Every row gives one point. Examples show where two turns around zero, p and q, send a point. Where does a point land after both, in the order given? Backwards means that the second turn is done in reverse. Each puzzle has new turns, and all numbers are rounded.

Turn p:
[ 1.55 -0.70] -> [1.06 1.33]
[0.65 0.92] -> [-0.73  0.86]
[-2.20 -0.22] -> [-0.33 -2.19]
Turn q:
[-1.05  0.28] -> [0.43 1.00]
[-0.67  0.53] -> [0.62 0.59]
[-1.13 -1.33] -> [-1.16  1.31]
[-0.28  0.38] -> [0.42 0.22]
[3.14 0.14] -> [-0.31 -3.13]
Where do these land?
q, then p: [-0.31 -1.28] -> [-0.78 -1.06]
p, then q backwards: [ 1.02 -1.66] -> [-0.84  1.76]
q, then p: [-0.15  0.51] -> [0.06 0.53]
p, then q backwards: [-0.56  2.43] -> [ 0.30 -2.48]

Turn p:
[ 0.47 -0.98  0.13  1.54] -> [-0.59  0.83 -1.33  0.87]
[ 0.29  0.14  0.68 -0.58] -> [-0.07  0.38  0.87 -0.01]
[0.63 1.14 0.04 1.54] -> [-1.16  0.65 -0.99 -1.15]
[ 0.44 -0.66 -1.72 -2.29] -> [ 2.89 -0.35  0.61 -0.09]
[0.73 0.58 0.69 1.95] -> [-1.64  1.08 -1.04 -0.45]
[-1.48 -0.49 -2.05  0.42] -> [ 0.88 -1.89 -1.56  0.20]
[-1.08  0.27  2.22 -2.59] -> [-0.29 -0.71  3.45  0.63]
Turn q:
[ 0.92  0.16 -0.75  0.80] -> [ 1.01 -0.18  0.64  0.78]
[ 0.54  1.38 -1.49  0.55] -> [ 0.79 -0.62 -0.21  1.91]
[-1.42 -2.89  0.02  0.58] -> [-1.81  0.14  2.41 -1.27]
[ 2.19  1.05 -1.08 -1.66] -> [ 2.01 -2.03 -1.27  0.11]
[-1.09 -0.63  2.59  0.44] -> [-0.99  2.27 -0.15 -1.52]
[ 0.12  0.82 -0.22 -1.54] -> [ 0.02 -1.02 -1.43 -0.14]
[-1.26  0.10  0.94  0.83] -> [-1.04  1.44  0.03  0.12]
Where do these land?
p, then q: [-1.92  2.49  0.68 -0.56] -> [-1.93 -0.06  0.03 -2.64]
q, then p: [ 0.27 -1.19  1.07  1.20] -> [-0.69  0.35  1.63 -0.91]
q, then p backwards: [ 1.82 -0.27  0.97 -0.06] -> [ 1.05  0.38 -1.42 -1.03]
q, then p: [ 0.84  0.54 -0.42  0.40] -> [-0.11  1.00 -0.56 -0.12]
p, then q: [-1.00 -1.57 -2.30 -0.98] -> [ 2.14 -0.67  2.13 -0.38]

Turn p:
[-0.91 -0.47  1.04 -0.45 -1.28  0.66] -> [ 1.01  0.13  0.74 -0.56  0.80 -1.36]
[ 1.07 -0.04  3.13  0.34 -1.58  0.00] -> [-0.36  0.97  2.11  1.53  1.59 -1.78]
[ 1.37  1.31  0.88 -1.67  0.98 -0.42] -> [ 0.56 -0.04  1.30  1.99 -1.30  0.80]
[-1.64  1.00 -0.27  1.77 -0.35  1.65] -> [ 0.33  0.60  0.13 -2.01  1.92  1.24]
[-0.92 -0.89 -0.42  0.59  1.62 -1.55] -> [-0.69 -2.08 -1.44  0.31  0.24  0.39]
[ 0.07 -1.12 -1.82 -0.05  1.37  0.07] -> [-0.88 -1.01 -1.08 -1.03 -1.48  0.50]
[ 1.91  1.13 -1.15 -2.16 -0.08 -1.75] -> [ 0.73  0.95 -0.89  2.32 -2.50  0.32]
[-0.95 -0.90 -1.39  1.63 -0.69  1.33] -> [-0.69  0.50 -0.88 -2.55  0.74 -0.10]
Turn q:
[-1.39 -1.17  1.78  0.47 -0.01 -0.84] -> [-0.43 -0.61  1.09 -1.49  1.68  0.76]
[-0.09  0.82  2.14  0.49  0.27 -0.51] -> [ 0.59  0.04 -0.05 -1.77  0.09  1.53]
[-2.04  0.01  0.27  0.09  0.63 -2.04] -> [-0.11 -0.07 -0.90 -0.91  2.67  0.12]
[-1.52 -1.19 -2.04  1.21 -1.40  0.05] -> [ 0.69 -1.53  0.83  1.44  1.47 -1.90]
[ 0.41 -0.55 -1.26 -1.52 -0.25  2.30] -> [-0.51  1.47  1.24  1.55 -1.29 -1.30]
[ 2.69  1.53  0.31 -1.12 -0.45 -0.14] -> [-0.22  0.43 -1.49 -0.82 -2.83 -0.06]
[ 0.03 -0.97  0.12  0.93  0.88 -1.24] -> [-0.83 -1.17 -0.42  0.14  0.98  0.96]
[ 1.92  1.52 -1.31 -0.54  0.33  2.41] -> [ 0.83  1.42 -0.30  1.85 -2.77 -0.10]
Where do these land?
q, then p: [-1.41  1.53 -0.56 -0.89  1.91  0.34] -> [-0.18  0.91  0.05  0.14 -0.20  2.88]
p, then q: [-2.56 -0.76  0.58 -1.13 -0.83  0.14] -> [-2.59 -0.59 -1.15 -0.01 -0.99  0.35]
q, then p: [ 3.13  1.20  0.63 -0.15 -0.27  0.21] -> [ 1.13  2.37 -0.69 -1.17 -0.20 -1.74]
p, then q: [-1.65 -1.17  1.62 -0.32  1.34 -0.18] -> [-2.40 -0.87  1.01 -0.02  0.60  0.86]
p, then q: [ 0.37  0.50 -0.93  2.03 -1.05 -1.11] -> [ 1.23  1.04 -1.17  1.68  0.95 -0.08]
q, then p: [-0.45 -0.19 -0.49  0.01 -0.03  1.99] -> [-0.68  0.66  0.75  1.00  1.39  0.21]
p, then q backwards: [ 2.59 -1.11 -0.86  0.44 -1.08 -1.39] -> [ 1.35 -0.24 -1.83 -2.51  0.65  0.06]

Turn p:
[ 0.80  0.50  1.31  2.54  0.61  1.25  0.86 -0.33] -> [-0.42 -0.71  1.49 -1.17 -1.85  0.68 -1.45 -1.26]
[ 1.61 -1.46 -1.02 -0.28 -0.69 -1.29 -0.40 -1.42] -> [ 1.07  1.08 -1.83 -0.51 -1.43 -0.87  0.53  1.07]
[-1.03 -1.13  0.49  1.85 -0.37  0.91  0.54  0.08] -> [-1.22  0.16  1.59  0.22 -1.19 -1.12 -0.50 -0.50]
[-0.61 -0.10  0.06  0.02  0.51  1.40  1.39 -0.67] -> [ 0.00 -0.61  1.01 -1.07  0.38 -1.11 -0.02 -1.04]
[ 0.55 -1.33  0.43  0.34 -0.12 -2.25  1.71 -1.85] -> [-0.27  0.31 -1.22 -1.96 -0.87 -1.61 -1.26  1.83]
[ 1.75 -1.04  0.02 -0.65 -2.21 -1.34  1.17 -0.69] -> [ 1.65  2.14 -0.77 -0.73 -0.41 -0.97 -1.17  1.47]
[ 0.46 -0.81  1.32  1.53  1.53  1.80  2.00  1.58] -> [-1.10  0.12  3.20 -2.06 -0.62  0.75  0.00 -0.60]
[-0.97  2.36 -0.90  0.04  0.26  0.50 -0.41  2.51] -> [ 0.42 -1.51  1.62  1.91  1.42  1.79  0.36  0.18]
[-0.96  1.27 -0.69 -1.11  0.57  0.95 -1.29  0.02] -> [ 0.21 -1.06 -0.52  1.13  1.27  0.42  1.05 -1.24]
[-0.95  0.85  0.37 -2.58 -0.41 -0.92 -2.72 -0.10] -> [-0.43  0.52 -2.70  1.90  2.08  0.79  0.60 -0.40]
[-0.67  0.89 -1.39 -1.70  0.31 -1.03 -2.84  0.87] -> [ 0.07 -0.45 -1.88  2.35  1.23  1.23  1.87  0.52]
Turn q:
[-0.44 -0.83 -2.18  0.64  2.19  0.18 -1.45  1.38] -> [-0.54 -1.17 -1.34 -1.89 -0.57 -1.40  0.08  2.36]
[ 0.00 -0.18  1.09 -1.63 -0.19 -1.31 -0.51  0.09] -> [ 1.82 -0.62  0.81  0.33 -0.78 -0.31 -0.15 -0.83]
[-1.23 -0.11  0.62 -1.09 -0.62  1.74 -0.66 -0.68] -> [ 0.46 -0.50 -0.72  1.16 -0.70  1.78  1.17  0.19]
[ 0.52 -0.20 -1.01 -0.12 -1.06 -1.46  0.87  1.37] -> [ 0.00  0.74  1.78 -1.69 -0.05 -0.67  0.30 -0.36]
[ 1.28  1.49  0.84  1.22 -0.69  1.02 -0.60  1.94] -> [-0.88  0.53 -1.54 -0.81  0.59 -0.88  1.38 -2.14]
[ 1.18 -1.62 -1.12 -0.73  0.64 -0.70  1.03 -2.19] -> [-1.15 -0.77  2.06  1.05 -0.68  0.00 -1.92  1.07]
[ 0.28 -1.13 -0.07 -1.09  1.18 -1.09  1.47  1.89] -> [ 0.63 -1.69  1.36 -2.18  0.53 -0.13 -0.78 -0.26]
[-0.10  3.20  0.65  0.71 -0.73  1.22  1.10 -3.58] -> [-0.95  2.93 -1.40  2.62  0.00  2.14 -1.81 -1.00]
[-1.48 -0.63  1.19  2.08 -0.72  0.40 -1.26 -0.23] -> [ 0.61  0.53 -1.00  1.42  1.66 -0.54  1.74  0.96]
Where do these land?
q, then p: [ 2.99  0.79  0.81  1.10  0.37 -1.46 -1.30 -2.36] -> [-1.26 -1.48 -1.98  2.03 -2.17 -0.02 -1.62  1.34]
p, then q: [ 2.70 -2.22  1.53  0.13 -0.53 -0.41 -0.66 -0.98] -> [-0.03  2.42 -0.25 -0.61 -2.59  1.35  0.47 -1.18]
p, then q: [ 0.21  1.02 -0.71 -0.41 -0.23  2.29  0.94 -1.19] -> [-0.39 -0.73  1.16  1.92 -0.54 -0.84 -1.56 -0.48]
q, then p: [-1.78 -0.33 -0.54  1.10  1.06  0.07 -0.33  0.12] -> [ 0.40 -0.13  1.02  0.08  0.47  1.21  1.49  0.94]
q, then p: [ 2.78 -0.31  1.56  2.07 -1.55 -0.65 -0.71 -0.13] -> [-1.69 -2.32 -1.40 -0.87 -0.79 -0.91 -1.89  1.39]
p, then q: [-1.27  0.64  0.85 -0.15  0.89 -0.20  1.40  0.20] -> [ 1.43 -1.65 -0.40  0.14  0.00 -0.04 -0.10  0.80]
p, then q: [-3.12 -0.71 -1.35 -1.11 -1.03 -0.52  0.32  1.04] -> [ 1.23  0.03 -0.40 -1.40  2.68 -1.63 -1.40  0.62]
p, then q: [ 0.27  1.19 -1.11 -0.56 -0.15  0.20  2.25 -0.12] -> [ 0.06 -2.06  0.56  0.06 -0.37 -1.37 -0.58 -1.11]
p, then q backwards: [-0.31 -0.28 -1.15 -0.54  1.17  0.31 -0.64  1.64] -> [-0.74 -1.44  0.24  0.18 -1.54  1.09 -0.05  0.29]
p, then q backwards: [-2.48  0.19  0.11 -1.64  0.00  0.36 -1.26  1.78] -> [ 0.37 -1.23  1.54  2.25 -1.28  1.25  0.74 -0.96]
